Each row of a before or after table is a point. One or more steps were done to the points. Then noise was added and the rows were shuffled. The steps act on how far a point lies along the listed directions, d1 being the first. Name the steps. A step turns or swaps two directions, mirrors them in a line or flattens them onto one, adds a multiple of one to another, or multiplies one. Angles are multiples of 10 degrees, from the lower direction toward the higher: turns from -170 to 170, lines from 10 to 170 but not 90. Use the fewest steps. Two steps may share a direction if one is a turn and the other turns, adds or multiplies; they go together, in the order done. Otherwise the lowest direction goes first.

Directions:
(1): [ 0.02 -0.47]
(2): [0.47 0.02]
Before, 9 rows:
[[ 0.41 -0.03]
 [-0.83 -0.41]
 [-0.43  0.09]
 [-0.29  0.19]
 [ 0.29 -0.33]
 [-0.39 -0.09]
 [-0.37 -0.28]
 [ 0.32  0.00]
 [ 0.31  0.12]]
After, 9 rows:
[[-0.42  0.02]
 [-0.38 -0.13]
 [ 0.28 -0.13]
 [ 0.35  0.05]
 [ 0.39  0.01]
 [-0.38 -0.06]
 [-0.85 -0.17]
 [ 0.31  0.01]
 [-0.28  0.10]]
Steps: multiply d1 by 0.4

Directions:
(1): [-0.34  0.39  0.24]
(2): [ 0.13  0.37 -0.42]
Before, 8 rows:
[[ 0.08 -0.44  0.35]
 [ 0.09 -0.46  0.35]
 [ 0.15 -0.10 -0.29]
 [ 0.00  0.41 -0.67]
 [-0.23  0.01  0.37]
 [ 0.15 -0.32  0.37]
 [-0.51  0.08  0.64]
 [ 0.28 -0.04 -0.14]]
After, 8 rows:
[[ 0.06  0.14 -0.29]
 [-0.18 -0.52  0.57]
 [ 0.18  0.16 -0.16]
 [ 0.37 -0.43 -0.05]
 [-0.06 -0.33  0.31]
 [ 0.39 -0.33  0.06]
 [-0.42  0.65 -0.24]
 [ 0.37 -0.44 -0.03]]
Steps: turn d1 and d2 by -50 degrees

Directions:
(1): [-0.40 -0.08 -0.40 -0.33]
(2): [ 0.08  0.35  0.26 -0.49]
(3): [ 0.40  0.25 -0.46  0.00]
(4): [ 0.32 -0.49  0.02 -0.29]
Before:
[[ 0.47 -0.55 -0.30 -0.01]
 [-0.02  0.33  0.58  0.07]
 [ 0.24 -0.56  0.37  0.29]
 [ 0.14  0.08  0.50  0.10]
 [-0.16  0.21 -0.41  0.06]
 [ 0.21 -0.74 -0.02 -0.33]
 [-0.21  0.05  0.00  0.31]
 [-0.18  0.25 -0.14  0.23]]
After, 8 rows:
[[ 0.04  0.50 -0.14 -0.17]
 [ 0.01  0.14 -0.06  0.40]
 [-0.26  0.07 -0.03  0.42]
 [ 0.21  0.28  0.04 -0.29]
 [ 0.79  0.18  0.32 -0.30]
 [ 0.39 -0.40  0.51 -0.33]
 [-0.33 -0.16 -0.01  0.41]
 [ 0.51 -0.37  0.09 -0.65]]
Steps: turn d1 and d2 by -60 degrees; add 0.7 times d4 to d2; multiply d3 by -1

Directions:
(1): [-0.48  0.05  0.33 -0.40 -0.26 -0.43  0.31 -0.11]
(2): [-0.49  0.19 -0.38  0.55 -0.09 -0.03  0.06 -0.38]
(3): [-0.45 -0.53 -0.39 -0.19  0.25 -0.03 -0.17  0.33]
(4): [ 0.06 -0.43  0.27  0.04  0.07 -0.18 -0.48 -0.58]
Before (12 x 8):
[[ 0.27  0.11 -0.33  0.47  0.23  0.47 -0.20 -0.03]
 [ 0.98  0.21  0.35  0.54  0.13  0.33 -0.27 -0.38]
 [ 0.55 -0.20  0.41 -0.40  0.05 -0.13 -0.24  0.31]
 [ 0.22  0.61  0.27  0.23 -0.32  0.07  0.47 -0.31]
 [ 0.44  0.51 -0.08 -0.02 -0.15  0.35  0.32  0.20]
 [ 0.26  0.23 -0.05 -0.33 -0.10  0.06  0.44  0.71]
 [ 0.42 -0.27  0.14 -0.02  0.03  0.04 -0.28  0.15]
 [-0.33  0.12  0.12  0.12  0.01 -0.15  0.15 -0.19]
 [ 0.14  0.00  0.24 -0.44  0.17 -0.15  0.16  0.08]
 [ 0.46  0.74  0.38  0.18 -0.36 -0.14  0.39  0.06]
 [-0.05  0.50  0.20 -0.10 -0.20  0.00  0.25 -0.01]
 [ 0.39  0.20  0.34  0.22 -0.10 -0.04 -0.08 -0.51]]
After, 12 rows:
[[-0.35  0.08  0.19  0.08  0.01 -0.22  0.18 -0.20]
 [ 0.14  0.05  0.24 -0.43  0.16 -0.19  0.18  0.12]
 [ 0.04  0.21  0.63 -0.09 -0.26 -0.38  0.15 -0.50]
 [-0.30  0.55  0.32 -0.24 -0.36 -0.19  0.39 -0.11]
 [ 0.52 -0.17  0.38 -0.48  0.06 -0.17 -0.17  0.41]
 [ 0.17  0.28 -0.14 -0.26 -0.14  0.05  0.48  0.70]
 [-0.10  0.82  0.74 -0.19 -0.61 -0.60  0.71 -0.05]
 [ 0.54  0.27  0.67  0.15 -0.13 -0.09  0.00 -0.46]
 [ 0.13  0.55  0.08 -0.17 -0.32  0.11  0.55  0.11]
 [-0.29  0.63  0.58 -0.12 -0.56 -0.37  0.74 -0.43]
 [ 0.49 -0.30  0.13 -0.01  0.05  0.11 -0.25  0.22]
 [ 0.22  0.11 -0.34  0.42  0.21  0.40 -0.18 -0.12]]
Steps: add -1 times d3 to d1; turn d2 and d4 by 10 degrees
